Every row gives one point. The last column is the point's height on a tilted bowl or saddle (a function of degree 2), plus a little noise. Count its main directions that bend up, bend down and stay straight.
(in the rows, 128 means zero)

Points (17 x 4):
[[130  88  79 167]
 [136 145 167 118]
 [127  70 116 165]
 [118  74  90 174]
 [ 80 107 128 149]
 [183  80  70 181]
 [122 102 120 142]
 [ 81 106 152 145]
 [121  98 171 141]
 [102  65  91 187]
 [ 70  84  65 209]
 [118 153  84 144]
 [153 106 108 144]
 [143 125  91 141]
 [172 131 122 135]
 [145 105 136 135]
 [141 183  98 140]]
Directions: 3 up, 0 down, 0 straight

Points (16 x 4):
[[160 123 129 119]
 [ 59 106 182 213]
 [145 167  79 123]
 [145  91 135 110]
 [148 160  97 120]
 [106 162 109 128]
 [104 195 161 178]
 [153 168 176 178]
 [166 121 150 130]
 [ 83 129 113 144]
 [ 72  97 141 163]
 [138 190 142 150]
 [154  94  79 120]
 [110 126 118 124]
 [157  82 164 121]
 [ 86 153 178 192]]
Directions: 2 up, 0 down, 1 straight

Points (27 x 5):
[[128 153 113 118 113]
 [ 94  78 115 124 153]
 [159  96 150 154 151]
 [112 104 214 185 236]
 [123 131 177 119 147]
 [101  90 162 146 166]
 [115 123 115  69 146]
 [107  56  84 138 167]
 [159 102 139 127 135]
 [147  79 113 106 143]
 [144 113 176 116 155]
 [ 97 187 164 146 151]
 [135  81  69 183 161]
 [ 86  84 134 180 175]
 [127 119 135 103 126]
 [157 133 138  52 161]
 [114 133 112 188 141]
 [ 92  61 140 145 182]
 [210 155  76  67 171]
 [ 87 173 123  92 145]
 [125 107 116 128 122]
 [165 143 177 163 161]
 [ 82 162 169 112 155]
 [173  91 143 127 150]
 [147  91 156 162 160]
 [126 156 120 114 115]
 [160 135 165  82 150]]
Directions: 4 up, 0 down, 0 straight

Points (41 x 7):
[[160 189 127 106 111 112  70]
 [152  72  82  55 167 138  61]
 [145  79 153  84 145 170  73]
 [175 134  85  98 115 181  77]
 [135 116 136  96 113 105 104]
 [163 127 126 166 106 175 115]
 [172 105  67 174 122 139 145]
 [154 155 105 119 159 140 102]
 [132  89 153 130 139 120 130]
 [ 90 151 159 189  72 163 137]
 [138  92 149  97 151  88 125]
 [103 133 118 119  89 101 102]
 [105 127  96 155 197  92 135]
 [ 94 122 135 164  89 187 122]
 [ 79 169 133 139  63 112 102]
 [161 151 135  85 112 202  49]
 [136 104  74 170  91 177 146]
 [106 132  82 124 156 142 115]
 [186  73 169  63 135 122  48]
 [141  78 189  69 162 172  77]
 [129 155 125 149 113 108 124]
 [112  83  76 204  94 132 137]
 [183 162  55 126 125 171  86]
 [132 135 145 171 173 113 160]
 [129 164 178 160  69 112 144]
 [ 98 172 136 195 121 100 136]
 [144 145 114 143 167 119 129]
 [234 115  82 129 159 115  88]
 [164 155 121 136 153 163  95]
 [ 97 124 151 157 119 156 136]
 [128 120 163 152 216 112 180]
 [107 122 104 114 168  76 124]
 [138 139 108 192  83 120 132]
 [177 129 135 168 139 137 127]
 [123 126  64 169 152 156 126]
 [155  66 131 111 123 125  87]
 [175 116  88 143 113 156 116]
 [202 138 143 112 110 129  75]
 [153 110 147 162 143 144 132]
 [ 93 124 133 137 150 157 128]
 [208 161 182 158 162  56 180]]
Directions: 1 up, 3 down, 2 straight

Points (71 x 9):
[[225 179 151  89 131 152 143 186  46]
 [169 143 135 110 143 149 103 113 156]
 [135  92  82  73 127 180 174 174 137]
 [144 114 151 122 131 116  74 121 141]
 [223 109  86 113  93 130  88 122 136]
 [ 74  91 130 103 140 207 174 110 125]
 [143  92 161 155 120 164 143 137 128]
 [111 169 102  63 114 134 129 109 145]
 [ 72 137 134 144 133 106  99 127 115]
 [149 182 113  90 121 121 136  79 157]
 [115 145  82 170  99  85  82 125  86]
 [173 142 143 136  89 141 196  80 132]
 [185 199 143 155 120 121 123 125 187]
 [132 159 142 148 140  78 106 130 133]
 [ 83  99 103  81  90 156 120 145 126]
 [126  93 106 141 171 131 151 141 133]
 [ 90  75 171 126 126 148 152 138 101]
 [137  71 174 146 118  99 157  75 131]
 [ 87 152 138 118 109 116 112  92 149]
 [125 131 112  89  88 174 183 143 116]
 [ 96 122  85  65 140  80 122  77  91]
 [147  52 185 166 105 123 134 103 145]
 [147 136 108 104 136  88  65 160  64]
 [140 200 198 109 150 135 149  99 210]
 [106 141 177 147  88 174 186  93 134]
 [131 118 176 167 179 138  79 103 154]
 [ 80 150  99 105 115  87  98 138  95]
 [143  73 115 136 156  90 110 151 134]
 [127  69 133 132 111  92 164  88 124]
 [127 155 175 139 119 141 147 131 151]
 [120 177 129 123 183 146 190 130 122]
 [103 152 212  78 191 113 132 154  56]
 [ 97 148 167 143 171 126 121 127 132]
 [118 183 148 181 129 130 159 103 200]
 [145  76 129 129 107 148 167 110 140]
 [128 136 126  90  99 104 109 118 124]
 [ 82 101 107 109  98  83 137 122 111]
 [249 141 121 137 170 117 156 138 113]
 [140 167 151 123  73 175  86 133 129]
 [112  98 182 159 151 186 143 153  86]
 [170 170 146 216 108  47 164 169 103]
 [110 163 108 137 151 132 113 171  91]
 [ 77 103 176 146 108 134 162 141  97]
 [196 188 106 156 100 142 110 160  87]
 [137 142  81 139 180 157 155 121 107]
 [130 151 113  61  96 167 118 116 137]
 [109 138 156 162 127 125 158  98 159]
 [ 67 138 138  71 151  51 118 124  63]
 [151 109 128 103 117  96  51 186  50]
 [ 74 149  97 117 137  96 122 136 118]
 [111 114 163 125  89 143 206 143  92]
 [161 129 145 123 140 148 137 173  98]
 [115  84  92 146 144 200 102 119 112]
 [ 93  89 112 126  89 149 114 163  99]
 [141 169 169 175  86 101 154 138 153]
 [174 131 118 182 170 118 105 153 124]
 [133 103 148 141 119 149 157 124 133]
 [127 188 170 174 127 119 158  84 229]
 [ 86 178 160 102 131 134 134 131 158]
 [150  85 153 127  89 117  70 160 101]
 [123 152 138 141 165 139 114 154 113]
 [160 201 104 127  98 134 140 102 156]
 [180  98 141 105 137 164  87 106 174]
 [166  50 126  86  87 109 129 137 153]
 [113  99 126 158 133 166 129 128 129]
 [153 149  84 120 138 105 180 157  82]
 [ 92 108 123 142 197 171 156  99 115]
 [ 98 111 136  69  97 130  99 159  95]
 [139 142 128 148 150  91 167 153 107]
 [132 226 105  89 106 105 158 130 143]
 [152 135 185  85  99 151 100 131 137]]
Directions: 2 up, 5 down, 1 straight

Points (77 x 9):
[[ 97 107 107 118 142 121 150 193 167]
 [127 131  99 112 135  85 140  94 175]
 [181 135  97  51 142 102 121 123 241]
 [155  94  60 202 144 132 135  77 131]
 [144 137 111  96  50 188 155 128 188]
 [115 152 113 163 119  97  87 119 116]
 [134 105  83 136 112 156 123 177 130]
 [148 109 110 108 163 148 119  95 186]
 [146 150 163 148 133 148 129  95 117]
 [ 70 153 165  65 124 135 163 160 139]
 [126 100 156 177 150 181  59 100  98]
 [ 60  81 128 108 122 138 136 113 121]
 [136 181 183 189 156 139 119 148 101]
 [112 132 149 160 134 133  59 133 123]
 [ 80  76  86  98 180 111 124 203 232]
 [ 84 152 172 151 135  69  85 153 174]
 [ 76  68 185 125 177 112 158 146 160]
 [117  90 184  94 165 103  97 150 155]
 [ 93  92 155 151  37  64 116 134  87]
 [173 145 151 197 159 149 123 146 105]
 [151 152 172 203 126  77 158 116 102]
 [ 91 113 145 142 118  82  81 148 137]
 [ 86 110 158 144 130 111 145 176 137]
 [116 219 132  50 125 109  85 171 138]
 [156 161 145 153 150  75 103 201 147]
 [126 145 152 123 111 162  78 161 120]
 [ 85 161 108  90 166 127  67 127 162]
 [136 112 115  80 161 123  85  98 181]
 [153 158 146 160 125 136 176  88 132]
 [127 136 143 109 161  72 184  79 164]
 [107 138  94 159 119 165 166 142 128]
 [153 111 133 135  66 183  80 109 110]
 [128 161 161 143 185 165 126 160 117]
 [136 177 129  48 125  26 159 158 169]
 [183 156 134 118  74 144 160 179 154]
 [124 165 152 127 114 205  86  62 128]
 [150  75  93 183 121  98 142 108 126]
 [194  89 107 144 147  82 104 111 176]
 [122 155 133 129  97 138 115 187 122]
 [189 111 143 162 104 155 144 128 143]
 [127  90 138 131 155 120  82 110 139]
 [128  80 169 167 134 164 112 141 108]
 [127  36  43 129 156  92 105 175 196]
 [115 140  72  60  89 135 105 154 160]
 [135 167 106 125 139  73 123  80 150]
 [101 162  67  79 162 149 152  91 217]
 [116 147 148 129 123 108 138 130 129]
 [145 144 148 104  96  68 133 121 135]
 [123 102 126 160 115 147 132 153 112]
 [117 160 109 173 135 123 134 184 131]
 [ 81 117 137 156 101  68 108 123 118]
 [168  94  99 164  96 124 117 103 122]
 [161 134 142 105 130 147 154 184 152]
 [137  87 159 165 149  59 112 105 137]
 [121 157  74 111  71 178  88 127 105]
 [160 170 138 134 118 116 152 160 126]
 [120 157  78 122 124  90  71 100 133]
 [113 103 132 107 167 168 158 166 172]
 [ 89  74 138  72 151  74 177 143 211]
 [110 183 146  70 133 219 114 127 139]
 [138  85 106 185  97 122 156 155 105]
 [ 91  54 133 125 113 145 122 146 104]
 [ 82 151 149 130 131 137 184 164 131]
 [147 139 109 134 110 110 133 150 141]
 [167 145 159 122 128 127  83 180 123]
 [113 169 128 173 133 134  78 161 130]
 [144 160 111 157 112 148 153 152 131]
 [ 99 105 166  67 123 144  97 150 138]
 [150  61 175 201  94  79 109 179 108]
 [198  90 115 109 123 118 130 203 192]
 [162 142 123 174  69 163 191 108 167]
 [ 58 125 130 113  51 123 143 138  96]
 [ 87 125  89 127 105 105 104 168 117]
 [164  93 165 105 115  97  95 127 135]
 [126  94 114 163 114 140 179 137 136]
 [111  90 139 141 182 144 133  78 151]
 [ 49 162 127 134  67 231  63  77  81]]
Directions: 2 up, 1 down, 5 straight
